Each point is reached from the start by the listed moves, each made once or not at all, plus a little noise. Say if it took an odd or an even number of moves. Then give how often each move was made.

Moves:
(1): [-0.5 -3.4]
(2): [ 4.4 -1.2]
Start: [-0.7  0.4]
Points:
[ 3.8 -1.0] -> odd (0, 1)
[ 3.4 -4.3] -> even (1, 1)

Moves:
(1): [ 0.9 -0.8  1.2 -2.1 -1.4  0.2 -0.6  1.4]
(2): [ 4.6  4.2 -0.1 -1.8  0.3  1.3  0.4 -2.1]
(3): [-4.6 -0.9  1.8  0.6 -2.0 -0.8 -3.1 -0.8]
(4): [ 0.3 -0.9  1.8  1.4  0.2 -2.4 -0.8 -1.3]
(5): [ 1.6 -1.3  0.1 -0.2  2.4  1.9 -2.9  0.1]
(6): [ 2.1  0.3  0.7  1.4 -1.6  3.1  4.4  1.1]
(7): [-3.7  0.9  1.9 -2.5  0.4  1.6  4.7  0.7]
(8): [-0.8  2.3  2.2  6.1 -1.8 -3.4  0.5  4.2]
Start: [ 0.7 -2.0 -0.9  1.7  0.4 -0.5 -4.2 -2.1]
Points:
[ 5.6  2.8  7.0  3.9 -1.0  1.8  1.4  1.9] -> odd (1, 1, 0, 1, 1, 1, 1, 1)
[ 7.3  1.6  4.2  5.1  0.0 -2.7 -7.5  0.2] -> odd (1, 1, 0, 1, 1, 0, 0, 1)
[4.7 3.6 5.6 6.3 0.2 1.5 2.2 0.5] -> even (0, 1, 0, 1, 1, 1, 1, 1)
[ 3.9  1.0  2.2 -4.6  2.2  4.5 -2.5 -2.2] -> even (1, 1, 0, 0, 1, 0, 1, 0)
[-3.5 -3.8  5.4  2.4 -0.3  2.9 -1.6 -2.4] -> odd (0, 0, 1, 1, 1, 1, 1, 0)

Moves:
(1): [ 3.5  1.6  0.4  0.9 -0.1  0.0  1.6 -2.1  0.0 -1.3 -1.9 -1.3  0.6 -0.9
  0.3 -0.8 -1.2 -2.3  2.0  1.4]
(2): [-0.7  1.3  0.3  0.5  0.3 -0.4 -0.4 -0.8  0.0  0.9 -0.2  0.0 -0.4  0.1
  1.3  0.3 -0.4  0.6 -0.1 -0.2]
(3): [ 1.7  0.3  0.6 -1.4  0.0 -0.8  2.4  0.4 -0.5  0.2 -1.6 -0.4 -1.0  0.6
 -0.6 -0.1  1.4 -1.8  0.9  0.8]
(4): [ 1.6  0.6  2.5  0.3 -0.9  1.3  1.3  0.6  0.0 -0.9  0.8 -0.9 -2.6  0.4
  0.2  1.7 -1.2 -1.6  0.2 -1.1]
(5): [-0.4 -1.7 -2.7  0.9 -0.1  0.5  0.5 -2.3  1.1 -0.2 -1.7 -0.2  0.9 -0.3
 -1.3  0.8 -0.2  0.8 -2.5 -2.2]
(6): [ 0.0  0.3  0.0 -2.1 -1.8 -0.3 -1.2 -2.2 -2.6 -0.1 -2.7 -0.7  1.8 -0.8
 -1.7  0.0  0.6 -0.2  0.8  0.9]
(7): [-0.6  0.0  0.9  1.3 -1.4  0.0  1.9  0.5  1.3  0.1  1.5 -0.4  1.3  1.2
 -0.1  1.4 -1.3 -0.9  1.0 -1.3]
(8): [-0.2  1.1  0.6 -0.4 -0.9  1.7  0.7 -0.4  0.7  0.3  1.1  2.0 -1.1  1.2
 -0.1  0.1 -0.5 -0.7 -0.3 -0.4]
(9): [-0.3 -2.3  1.5  1.2 -1.9  1.0  0.8 -0.3 -0.1  0.6 -1.6  1.2 -0.5  0.5
  1.9 -1.4 -1.6  1.4 -0.3  0.1]
(10): [-1.0  0.6 -0.7 -0.9 -0.1  2.0  0.7  0.2  2.8 -1.6  0.4 -2.0 -0.8  0.1
  0.1 -0.6  0.9  0.8  0.0 -0.5]
(11): [-1.3 -1.4 -0.1  0.1 -0.3  1.4 -1.7 -1.1  0.9  0.8 -0.4  0.4 -0.3  2.3
  1.2 -1.0  0.9  0.1 -1.4 -0.9]
(12): [ 1.3 -1.1 -0.6 -1.1 -1.2 -0.6  2.2 -3.2 -0.6  0.1  1.1  1.2  0.0 -2.7
 -0.2 -0.3 -0.3 -1.5  2.6 -0.1]
(13): [ 1.0  0.7 -2.8 -0.1  0.0  1.2  2.2  0.1 -1.7  1.3 -1.4 -0.5  0.7  0.1
  1.0  0.9  1.7 -1.5 -1.3  1.0]
(14): [-0.8 -2.7 -1.3 -0.3 -0.9  0.1 -1.9 -1.6 -0.3  5.5 -3.3 -1.9  3.3  0.9
 -0.3 -1.2 -1.3  1.5  0.2  1.7]
(15): [ 0.4 -1.4  0.3 -0.8 -1.8 -2.2  2.9 -0.3 -3.2  1.9 -3.0 -0.1 -0.2 -1.0
 -2.2 -2.7 -2.6 -4.4  1.8 -1.3]
(16): [-0.7  0.0 -0.6 -2.2 -0.4 -0.2 -2.5  2.5  0.7 -1.6 -1.0 -0.7 -0.9  1.2
  0.2 -0.1 -0.4  1.0  1.0 -2.2]
(17): [-1.5  1.0 -0.7  0.0 -1.7  0.3 -0.6 -0.9 -0.4  1.0  1.2 -1.4 -1.3  4.0
 -2.4  1.1 -0.4  0.7  0.9 -0.1]
(18): [ 0.7 -0.3  0.5 -1.1  1.7  0.1  1.1 -2.7 -1.3 -1.8  0.4 -0.3 -0.3 -0.1
  0.7  0.9 -2.1 -0.8 -1.2  0.0]
Start: [ 0.4 -0.2 -0.8 -2.2  0.0 -2.8 -0.9 -0.2 -3.7 -0.4 -0.4  0.6 -1.3  1.8
  0.1 -2.0 -0.4  0.2  0.6 -2.0]
Points:
[ 2.4  0.7 -5.7 -3.9 -5.4 -1.3  8.3 -9.9 -7.8 -1.1 -7.6 -6.4  1.3  4.2
 -5.5 -1.0 -4.9 -7.5  2.0 -4.3] -> odd (1, 0, 0, 0, 1, 1, 1, 0, 0, 1, 0, 0, 1, 0, 1, 0, 1, 1)
[  3.8  -3.7  -8.3  -2.7  -5.9  -3.6   6.1 -10.5  -8.9   8.0  -9.3  -3.7
   2.7   2.0  -5.1  -4.3  -4.6  -6.5   4.2  -1.7] -> odd (1, 0, 0, 0, 1, 0, 0, 0, 0, 0, 0, 1, 1, 1, 1, 0, 1, 0)
[  4.3  -1.6  -2.9  -5.6  -6.2   0.8   6.9 -11.9  -5.9  -1.3  -8.8   1.0
  -0.6   4.2   2.6  -1.1  -3.8  -5.5   1.8  -5.3] -> odd (1, 1, 1, 0, 1, 1, 1, 1, 1, 0, 1, 1, 1, 0, 0, 1, 0, 1)
[-0.3  0.5 -0.1 -4.9 -6.7  1.1 -0.8 -4.0 -2.6  4.9 -6.7 -5.3 -4.9 10.0
 -1.7 -5.3 -6.6 -4.1  4.8 -5.8] -> even (1, 1, 0, 1, 0, 0, 0, 1, 0, 1, 1, 0, 0, 1, 1, 1, 1, 0)
[  3.0  -3.2  -4.3  -5.2  -5.8  -4.4   6.6  -6.8  -2.4   3.6 -10.3  -5.2
   1.5   0.9  -2.7  -5.3  -5.8  -6.0   7.3  -6.1] -> even (1, 1, 1, 0, 1, 0, 1, 0, 0, 1, 0, 1, 0, 1, 1, 1, 0, 0)
[ 4.4  2.0 -0.3 -5.2 -5.9  2.3  5.7 -5.2 -6.9 -0.2 -7.4 -2.3 -3.3  3.2
 -1.2 -4.3 -1.7 -9.4  2.4 -3.1] -> even (1, 0, 0, 1, 0, 1, 0, 1, 0, 1, 1, 0, 1, 0, 1, 0, 0, 0)
[ 1.9  2.1  0.5 -4.9 -2.2 -0.8  2.3 -3.8 -2.5 -4.0 -4.8 -4.6 -5.8  7.2
  1.6 -2.7 -4.1 -0.1  3.7 -2.7] -> even (1, 1, 1, 0, 0, 0, 0, 0, 1, 1, 0, 0, 0, 0, 0, 1, 1, 1)

Moves:
(1): [ 0.3  1.5 -0.2  1.1 -0.4 -1.4  0.2  1.0  0.3 -0.7 -1.4  1.0 -0.2  0.5
 -0.6 -0.4 -0.6 -0.1  1.4 -0.8 -0.5 -1.1 -2.6 -2.4]
(2): [-1.2 -0.9 -1.2 -1.6 -1.7 -0.8 -1.4 -0.1  1.9  1.2  0.0  2.0 -1.7  0.6
  1.1 -1.4  0.9 -1.8  0.5 -0.7  0.9  0.8 -0.8 -1.4]
(3): [-1.6  0.4 -0.8  0.9  0.8 -0.1  1.2  1.0 -0.4  0.9  2.4  1.0 -0.8  1.2
  2.5 -0.6  0.5 -1.4  1.8 -0.7  1.4 -0.6 -1.5 -0.5]
(4): [ 0.8 -0.9 -2.1  0.2 -2.1  1.2 -0.1  1.7 -1.9 -0.1 -0.8 -0.2 -1.1  0.4
  1.5 -1.5 -0.6 -0.6  1.7 -1.1 -0.4  1.5  0.4 -0.1]
(5): [-2.0  3.3  0.2  4.9  1.2  1.2  2.1  1.5 -0.1  1.6  0.5 -1.2  1.0  0.5
  4.1 -0.6  0.2 -0.4 -1.1  1.0  0.8  1.6  0.2  0.9]
(6): [-0.4  0.7  0.8  1.4  1.5 -0.2 -0.6  0.3  0.2  2.5  2.3 -0.9  1.9 -3.1
  3.0  3.4 -1.8  2.3 -5.0  1.1 -0.3 -3.3  0.1 -3.9]
(7): [-0.1  1.0  0.4 -1.6  0.2  1.2 -0.3  1.0  1.7 -1.1  0.2  0.1  0.2  0.1
 -1.6 -0.6  0.4 -0.5  0.4 -0.5  0.2 -1.2 -0.5  1.0]
(8): [-1.3  1.4  0.6  1.0  1.1  1.5  0.7 -0.2 -0.2 -2.4 -1.3 -1.2 -1.4  1.2
  1.8 -0.8 -2.9  0.4 -0.3  2.9 -1.2 -1.1  1.7  0.8]
(9): [-0.7 -0.5 -1.0  0.4  0.6  0.0 -0.2 -2.3  0.1  0.1  0.3  1.5 -0.5  3.1
  1.7 -2.1  0.5 -1.4  0.5 -0.4 -0.9 -1.6  0.3  0.9]
(10): [-0.9  1.0  0.0  0.5  1.6  1.0  1.0 -2.1  0.6 -0.7  0.6  0.9  0.2 -1.9
 -1.5  1.6 -1.3  1.7 -1.6 -0.3 -0.1 -0.8 -0.1 -1.4]
(11): [-0.5  0.7  0.6  0.4  0.7  1.8  4.1  1.0  2.5  1.1  2.9  0.6 -1.8  2.0
  2.8 -2.0  0.3 -3.1 -0.2  0.0 -0.3  0.1 -2.7 -0.4]
(12): [ 1.4  3.2  2.8 -3.1  0.3  1.4  0.7 -0.9  4.5 -1.0  3.6  1.6 -1.5 -0.2
  0.9 -0.8 -0.2  1.9  0.0  0.1 -0.9  0.4 -1.3  1.8]
(13): [-0.3 -1.4 -0.2 -0.7 -2.1 -1.9  0.4 -1.7  1.9 -0.1  1.2  0.8 -0.7 -0.4
  0.0  1.7  0.3 -0.6 -0.8 -0.3 -0.3 -1.5  1.4  1.4]
(14): [-1.2 -0.1  1.5 -0.3  0.7  0.6 -1.2  0.1 -1.4 -0.7 -1.5  1.1  1.1  0.6
  1.6  1.3 -2.0  1.2 -0.9  0.3  0.9  1.3 -0.5  0.2]
(15): [-1.3 -1.1  0.5 -2.1  0.5 -0.6  1.0  0.6  4.7 -3.6  1.3  0.0 -2.2  1.1
 -1.5 -2.7 -0.7  0.2 -0.8 -2.4 -0.7 -2.0 -1.3  2.4]
(16): [-1.6  0.0 -1.5 -0.9 -0.2 -1.1  0.1  1.6 -1.3  0.8 -1.9  1.4  0.6 -0.6
 -0.4  0.1  1.5  0.7  0.4 -0.2  0.0  0.2 -1.2  0.0]
(17): [ 1.1 -0.9  0.9 -0.3 -1.5  0.7  1.6 -0.2  1.4  1.0  0.9  0.6 -0.2  1.6
 -1.7 -1.2  2.5  0.1  1.2 -1.2  1.5 -0.5  2.1  1.0]
(18): [-0.6 -1.3  0.8 -4.6 -3.2  0.1 -1.4 -2.2  0.3  1.6 -0.4 -0.8  0.8 -0.4
 -3.3  0.2 -0.7  2.1  1.2 -2.6  2.2 -1.3 -1.4  3.0]
(19): [ 1.3  2.2  1.3 -1.3  0.2 -0.7  0.0  0.5  0.3  1.1  1.3  0.1 -1.5 -2.7
 -0.6  0.0 -1.7  0.4 -3.3 -0.5  0.9 -2.0 -0.5  0.2]
(20): [ 1.3 -0.5  0.1 -1.7 -0.3  2.1 -2.8  0.4 -0.3  0.3 -1.9 -1.0 -2.0  1.6
  0.4  1.7  0.7  0.2  1.1  0.3  0.5  0.8 -1.1  0.6]
(21): [-2.3  2.6  2.0 -0.6 -0.1 -0.5 -0.1 -1.6 -3.9 -2.1 -2.0 -1.1  0.7  0.3
  0.7  0.4  1.2  0.1 -0.2  0.7 -0.5 -2.3  0.2 -0.2]
(22): [ 0.4  0.8 -0.5 -0.9  0.3  0.5  0.8  0.8  1.0 -1.0  0.4 -0.8 -0.3  2.4
  0.5 -0.3 -0.8 -0.1 -1.0  1.3  0.5  0.6 -0.1  1.0]
(23): [-1.1  0.7 -0.7 -1.0  0.3 -1.0 -0.2 -0.5  0.9  0.2 -0.4  0.8  0.3 -0.1
 -1.1  1.2  0.1  1.0  1.0 -2.1 -1.5  2.3  1.3  0.3]
(24): [-1.1 -0.8  0.5  1.5 -1.7  0.4 -1.1 -0.1 -1.8  1.8  1.3  0.9 -0.6  0.9
 -2.7  0.6  2.0 -0.2  1.6 -0.4  0.3  0.7 -1.2 -1.1]
Start: [ 0.9 -0.6 -0.5 -0.8 -3.2  1.5 -0.2  0.4  1.8  4.9  1.0  2.8 -1.2  2.2
 -0.3 -0.5  0.5  0.3  0.2 -0.3 -0.6 -0.4 -3.1 -0.5]
Points:
[ -0.9   9.8   3.8  -3.8  -2.1   7.6   4.4  -0.6   4.2   4.7   3.7   6.3
  -8.2   4.2   7.6  -1.8  -1.9   2.9  -4.2   0.3  -2.7 -10.1  -8.0  -3.5] -> odd (1, 0, 0, 1, 0, 1, 0, 1, 1, 1, 1, 1, 0, 0, 0, 1, 1, 0, 1, 1, 1, 0, 0, 0)
[ -1.0   9.2   6.2  -1.9  -0.7   6.6   4.9   0.1   7.6   2.2   7.1   6.8
  -7.1   5.0   1.6  -1.0  -6.6   2.2  -4.2   2.4  -0.6  -2.3 -10.1  -1.5] -> odd (1, 0, 0, 0, 0, 0, 0, 1, 0, 1, 1, 1, 0, 1, 0, 0, 0, 0, 1, 0, 0, 1, 0, 1)
[-4.5 -4.4 -0.6 -6.1 -8.2  3.7 -7.0 -2.9  0.1 10.2  1.4  7.3 -5.0  9.7
  0.8 -0.7  2.2 -0.9  6.0 -4.6  4.7 -0.1 -9.1  1.0] -> odd (0, 1, 1, 0, 0, 0, 0, 0, 1, 0, 0, 0, 0, 1, 0, 0, 0, 1, 0, 1, 0, 0, 0, 1)
[-7.9  7.1  2.5 -5.1 -7.3  3.6  4.7  3.5  7.2  5.1  7.1 10.5 -6.6  9.3
  7.8 -1.4  1.2 -0.3  1.5 -1.9 -0.7 -3.9 -8.1 -2.8] -> odd (1, 1, 1, 1, 0, 1, 1, 1, 0, 0, 1, 1, 1, 1, 0, 1, 1, 0, 0, 0, 1, 1, 1, 1)
[ -3.1  -3.0  -0.3  -8.4 -11.1   5.2   2.0   1.7  10.3   4.6   4.1   8.7
  -7.7  14.7  -2.5 -10.7   1.7  -3.8   5.8  -8.9   2.9  -3.1 -11.1   3.7] -> even (1, 1, 0, 1, 0, 0, 1, 0, 1, 0, 1, 0, 0, 1, 1, 0, 1, 1, 0, 0, 0, 1, 0, 1)
[-9.1  5.8 -3.5 -8.5 -9.0 -2.3  2.0  1.9  7.3  3.8  1.9  7.4 -6.6  8.4
  2.5 -7.0  0.8 -2.0  1.7 -9.7  1.4 -6.9 -9.1  6.1] -> odd (1, 1, 1, 1, 1, 0, 1, 0, 1, 0, 0, 0, 1, 0, 1, 1, 0, 1, 1, 0, 1, 1, 1, 0)
